Rows are points. Each copy is the shape, with its points in the same order, turned, moved and blurred by noise. Is it also mirrored, or only turned?
(in the rows, 128 means zero)

Shape, 7 rows:
[[ 93  32]
 [202 161]
 [119 155]
 [131 151]
 [116 113]
 [ 93 162]
 [115 114]]
Copy 1:
[[128  12]
 [ 75 178]
 [149 143]
 [134 144]
 [134  96]
 [167 144]
 [130  97]]
Copy 1 is: mirrored
Copy 2:
[[187 221]
 [132  63]
 [ 94 134]
 [107 123]
 [128 160]
 [ 76 155]
 [127 152]]
Copy 2 is: mirrored
Copy 3, 7 rows:
[[118  45]
 [194 198]
 [114 174]
 [126 169]
 [123 131]
 [ 85 172]
 [118 133]]
Copy 3 is: only turned

Shape:
[[113 103 146]
 [ 84 104 151]
 [129 210  68]
 [114 189  57]
 [111 107 109]
 [113 186 174]
 [116 139 189]
 [170 104 128]]
Copy 1, 8 rows:
[[147 124 136]
 [189 133 127]
 [ 85 204  55]
 [102 187  40]
 [154 114  87]
 [128 204 150]
 [147 160 170]
 [ 93  89 121]]
Copy 1 is: mirrored
Copy 2 (8 x 3):
[[125 113 172]
 [ 93 124 165]
 [156 202  69]
 [135 181  65]
 [115 111 125]
 [147 188 179]
 [142 148 204]
 [176  94 139]]
Copy 2 is: only turned

Shape:
[[153 107 108]
 [163 118 134]
 [ 53 100 101]
 [129  76  99]
 [143 238  98]
 [153 101 165]]
Copy 1, 6 rows:
[[139  90 118]
 [151  92 148]
 [ 80 145  85]
 [108  75 111]
 [233 170  94]
 [122 101 170]]
Copy 1 is: only turned
Copy 2, 6 rows:
[[138 106 103]
 [136 130  85]
 [ 69  99 181]
 [123  82 132]
 [165 231 158]
 [ 95 132  65]]
Copy 2 is: mirrored
Copy 3, 6 rows:
[[125  98 124]
 [ 98  90 138]
 [189 168 160]
 [162  94 133]
 [ 42 188  72]
 [ 99  91 177]]
Copy 3 is: mirrored

Shape (9 x 4):
[[203 145 117 134]
 [135  92 143 181]
 [131 153 145  86]
 [179  99  78 104]
 [ 87 125 165 133]
 [ 76  63  43 202]
 [112 131 176 141]
 [165  81 154 104]
 [191 183 109 126]]
Copy 1 (9 x 4):
[[186 141  92 150]
 [118 110 142 195]
 [144 142 148  89]
 [163  80  80 124]
 [ 95 135 179 133]
 [ 30  63  73 188]
 [120 145 178 148]
 [172  85 158 140]
 [176 174  81 126]]
Copy 1 is: only turned
Copy 2 (9 x 4):
[[219 134 112 113]
 [131 185 116 105]
 [165  97 174 136]
 [178  90  93  80]
 [108 147 170 142]
 [ 61 145  28 120]
 [136 161 173 135]
 [161 132 156  62]
 [228 113 117 149]]
Copy 2 is: mirrored

Shape (10 x 6):
[[114 135 162  88 120 189]
 [ 98  97 118 129 137 112]
 [183 162 194 146 114 133]
 [ 45 155 145  88 190 112]
 [201 149 118  51 100 130]
 [156 115 120 198 169  66]
 [ 80 156 174 128  73 149]
 [ 70 188 174 185 133 119]
 [152 194 133  83 105 182]
 [ 87 133 153 162  97  72]]
Copy 1 (10 x 6):
[[125 135 169  49 132 152]
 [101  98 145 130 141 129]
 [216 166 153  98 118 100]
 [ 51 153 134  84 189 104]
 [181  66 158  39 103  70]
 [165 115  81 190 139  98]
 [108 190 198 102 101 116]
 [115 214 128 117 125 113]
 [144 127 144  22  88 105]
 [111 158 171 159 122  84]]
Copy 1 is: only turned
Copy 2:
[[111 118 171  73 115 141]
 [115 125 128 171 121 132]
 [213 149 145  90  89 154]
 [127  90 166 153 205 104]
 [150 117  73  55  81  87]
 [193 160  81 204 128 167]
 [137 165 210 117 103 107]
 [180 182 201 159 163 131]
 [141 157 136  35 128 104]
 [168 160 167 193 103 102]]
Copy 2 is: only turned

Shape (10 x 6):
[[153 101 155  98 205 122]
 [ 73 184  69  85 125 174]
 [126 112 142 218 124 159]
 [153 170 140 190 122  93]
 [ 95 113 133 198  72 162]
 [117  94 111  55 139 115]
 [174 153 132 147  75 172]
 [144  93 125 133 129 122]
 [ 80 103 157  61 155 170]
 [102 189  53 103 108 206]]
Copy 1, 10 rows:
[[117  53  96  96 114  84]
 [ 88 204 120 143 165  80]
 [148 114 135 172  39 119]
 [193 115 181 165  89  87]
 [148 176 148 166  44 166]
 [113 115 112  81 175 130]
 [185 184 103 124  78 101]
 [153 111 112 123 104 137]
 [ 52 139 105  75 111 110]
 [116 233  88 166 146  73]]
Copy 1 is: mirrored
Copy 2, 10 rows:
[[125  88 195 101 152 115]
 [127 210  99  98 220 120]
 [106  84  56 142 111 106]
 [146 117  96 176 111 172]
 [115 144  39 139 105  75]
 [168 164 175  75 146  85]
 [ 87 170  86 118  92 151]
 [143 116 133  97 112 107]
 [109 159 177 108 181  52]
 [ 92 212  67  83 211 141]]
Copy 2 is: only turned
Copy 3 (10 x 6):
[[100 168  59  59 126 138]
 [162  94 163 128  67 168]
 [108  92  67 172 187 117]
 [ 65 165 115 186 158 124]
 [105  60  92 192 144  91]
 [133 152  94  73  69  90]
 [114 109 165 141 176  89]
 [114 145  82 123 130  83]
 [118  90  89  52  75 124]
 [184  87 181 136 107 161]]
Copy 3 is: only turned
